Every row gives one point. To make a cloud, some directions were put in groups of two or more. Within a group, all points are equally far from the middle, so they leave a hole (a ring in 2 directions, a hollow ball in 3). The other directions are filled evenly. Then the cloud was stretched, turned, moved and blurred a little. Count the holes, and give their numbers of directions, smallest first.

Cloud (22 x 3)
52  14  -26
3  -28  3
11  -27  -1
-27  35  6
42  -1  26
10  38  34
-34  25  -5
18  -22  16
-17  -25  -3
26  18  39
2  -16  -30
11  9  40
49  38  -22
48  32  28
-18  37  22
1  -1  38
-28  27  -15
27  -4  31
57  33  -17
30  38  34
23  -23  9
55  42  12
Holes: 1 (3)

Cloud (31 x 4)
32  -29  -14  -23
49  -4  -4  -13
-4  43  27  7
11  40  -43  -22
-53  17  -6  17
0  -21  -29  43
-5  59  -10  -1
-4  12  12  -44
-13  -2  11  -44
-16  12  -41  42
35  13  25  16
21  2  -16  49
5  54  -29  -9
5  -45  -22  1
1  -29  1  39
3  52  -27  -18
0  22  37  22
-34  8  -37  -34
33  16  28  -7
11  26  37  15
0  15  -37  47
17  32  -35  38
24  8  27  31
-11  6  9  -46
-32  4  -9  -42
-25  49  6  19
0  36  -38  -33
17  45  -38  20
-44  17  16  20
-13  -24  -55  6
16  33  -48  -21
Holes: 2 (2, 2)

Cloud (47 x 6)
-22  -18  52  11  63  29
5  -12  45  -25  -18  -23
58  -20  47  -37  11  13
-44  26  -5  39  45  7
-24  -25  59  6  11  -22
-17  24  -7  8  44  57
34  -18  10  -3  11  -26
-8  16  88  21  -44  1
-17  28  41  43  -29  33
1  15  -22  16  10  36
-34  -23  9  29  38  29
-39  0  43  51  -1  6
0  0  91  -39  17  2
27  -21  11  4  -20  46
-37  -26  21  29  -17  42
35  9  -23  -28  30  -27
20  -3  25  -23  -50  -19
3  -12  -12  -37  33  1
-28  12  -25  25  52  32
-40  -30  5  27  14  29
26  7  -15  -18  71  -12
5  7  74  -45  4  26
5  -38  17  1  37  33
-23  23  8  -3  -11  -21
22  -12  -3  25  -23  26
-11  28  -24  32  15  -21
34  2  -12  -30  50  -7
-17  22  13  -42  38  0
-29  32  12  3  23  -2
15  -13  10  23  57  9
-33  -2  28  16  -21  11
12  -12  31  -35  22  1
-5  -21  -10  37  -31  28
29  10  17  22  -12  4
-8  26  -19  -21  19  51
10  -23  55  -7  -28  22
8  6  12  -11  30  -34
14  -29  19  7  31  -29
-16  32  -19  13  -18  52
-23  -13  44  39  18  -15
39  -20  31  -29  -11  28
53  -1  20  -4  10  27
-34  17  3  32  64  29
-18  -15  40  -15  50  20
-50  -11  -3  -40  8  -17
-4  -19  8  2  -13  -45
5  -15  23  -18  30  1
Holes: 0

Cloud (107 x 9)
4  -69  33  0  16  -31  -17  6  61
-8  -50  8  -6  34  -26  -18  23  14
7  -30  -33  -8  20  6  2  24  34
-25  -16  -41  -12  15  34  -32  -13  -36
8  0  2  52  -37  8  62  -10  26
37  -38  72  19  29  -17  -5  -13  17
31  4  11  6  21  32  -2  46  33
-69  -26  -5  30  10  15  43  -1  42
20  27  24  -9  -29  -27  33  -2  -9
13  -15  -34  37  -1  39  -17  -10  -30
-12  14  20  34  17  -1  30  -27  5
-21  13  40  29  1  33  9  -21  47
10  -28  27  -9  -32  -19  -15  17  5
-35  -50  -13  -21  25  4  -15  4  -17
-17  24  7  51  22  28  16  -11  -21
5  -30  24  28  -26  12  10  -29  -36
-27  -8  -7  19  -49  2  33  -10  59
27  7  29  34  5  -18  7  -34  61
-20  33  25  33  -10  43  -16  -2  33
8  1  28  -11  5  -4  51  33  59
-8  -2  52  14  36  39  -7  -30  14
2  13  -32  11  -43  15  42  -26  2
-40  -31  0  39  -37  1  -5  24  7
-12  30  -15  -43  -13  -1  -37  5  -11
13  -25  18  20  -9  -20  50  25  63
-58  2  3  15  -1  9  25  19  51
30  6  -19  40  -16  47  -34  13  15
-39  -26  -20  -20  -48  9  26  -34  37
40  -7  12  35  -30  -12  -50  43  -4
58  8  -23  42  -8  -3  -6  -39  -30
-25  20  -30  48  -39  3  -15  11  1
-15  -21  2  12  -9  50  57  -27  1
51  -18  54  -16  39  45  -2  -13  16
-50  3  -23  14  -7  -17  -22  42  10
29  -16  33  59  -27  1  44  -45  21
9  61  6  19  -28  -46  27  22  18
-4  -9  -29  17  23  -1  -14  -1  61
54  4  67  -10  -7  7  4  4  60
46  -34  52  2  12  2  16  -45  16
-5  29  -10  -24  61  -1  -6  -19  35
27  28  6  -13  8  16  0  -37  4
11  -29  -3  -1  17  8  -12  39  -22
-68  -35  -11  10  -9  -10  29  31  30
21  -18  -2  31  -34  -14  17  -53  3
37  15  11  -9  -14  -33  -31  -12  -11
24  19  59  12  5  34  -26  -4  -12
41  -33  -3  -7  -33  6  29  5  37
-5  -44  -25  26  -28  -9  -29  -16  -11
29  -27  19  -12  37  17  -30  15  -12
-3  8  27  27  38  -16  1  25  -13
19  38  9  30  -13  13  64  -24  45
41  -10  22  4  -18  7  28  -41  0
-32  -28  -9  -28  -37  6  22  2  12
23  -18  20  24  -38  12  24  -50  5
40  -4  -3  -34  21  26  -39  6  3
4  -11  -25  53  -31  6  -13  36  -28
47  28  15  41  -36  -10  10  -51  23
-40  -23  21  -6  17  48  18  -37  -11
10  10  29  -19  40  23  23  28  27
7  -18  -43  -5  15  -27  -3  -62  7
-24  8  8  -25  13  18  -15  40  14
23  44  23  -4  -2  13  -3  -35  30
7  4  6  1  -8  7  3  -63  21
24  -8  5  1  -54  53  30  -26  30
41  10  -22  0  -18  33  54  -41  30
-25  -13  -2  23  -10  24  33  -33  -21
-33  -43  -33  -42  0  -9  56  1  52
31  10  -33  37  8  -25  9  -53  37
5  18  12  16  32  -9  8  8  -42
4  3  -40  39  -29  -2  33  -6  10
63  22  16  35  13  -35  -32  -9  42
28  2  48  33  34  -1  60  -11  35
31  25  -21  -26  -57  27  6  -22  5
-5  26  -14  -5  4  -19  14  18  66
-12  -24  74  39  -9  -17  -27  12  24
-45  -5  25  -32  37  3  16  -16  21
19  -33  1  30  0  12  52  35  32
7  -4  -16  0  -58  -17  38  29  25
-17  -14  5  39  12  -34  -5  32  18
36  40  -44  27  -28  17  28  -9  39
10  3  6  55  -16  6  -8  28  17
-22  31  36  13  -6  26  5  10  48
23  -24  1  17  -25  -11  7  -1  -47
-2  24  -50  -6  -63  11  12  5  20
45  5  -16  -33  20  19  -3  32  25
-48  0  3  -5  -27  -21  20  19  67
-19  46  20  18  -40  31  26  5  58
59  25  29  -5  15  20  23  -52  55
26  -48  -6  29  -7  12  -2  3  34
-3  -17  -25  45  -27  -32  -12  -17  37
27  -25  57  51  28  36  -1  -13  56
-11  -27  4  -27  -11  23  22  28  31
16  10  31  6  56  29  16  0  -7
31  14  24  43  12  13  15  -35  7
4  -21  3  7  9  36  -7  49  7
-24  -33  6  -26  -19  -48  5  11  25
1  6  -56  -1  6  5  -14  0  61
14  -2  -35  -13  -18  20  -18  -32  -7
10  -24  39  53  -26  74  1  -6  27
-19  -8  -13  14  -8  20  25  -28  -30
44  -6  33  62  -34  -14  57  -8  56
-21  27  -23  42  0  28  -22  -18  7
38  -55  18  7  -2  30  17  21  17
50  -24  -9  -12  -3  -29  -14  15  44
22  -5  19  44  -9  36  20  -20  53
-5  -7  -4  -22  -7  -10  -6  6  90
6  -63  23  -10  -10  -47  11  4  63
Holes: 1 (3)
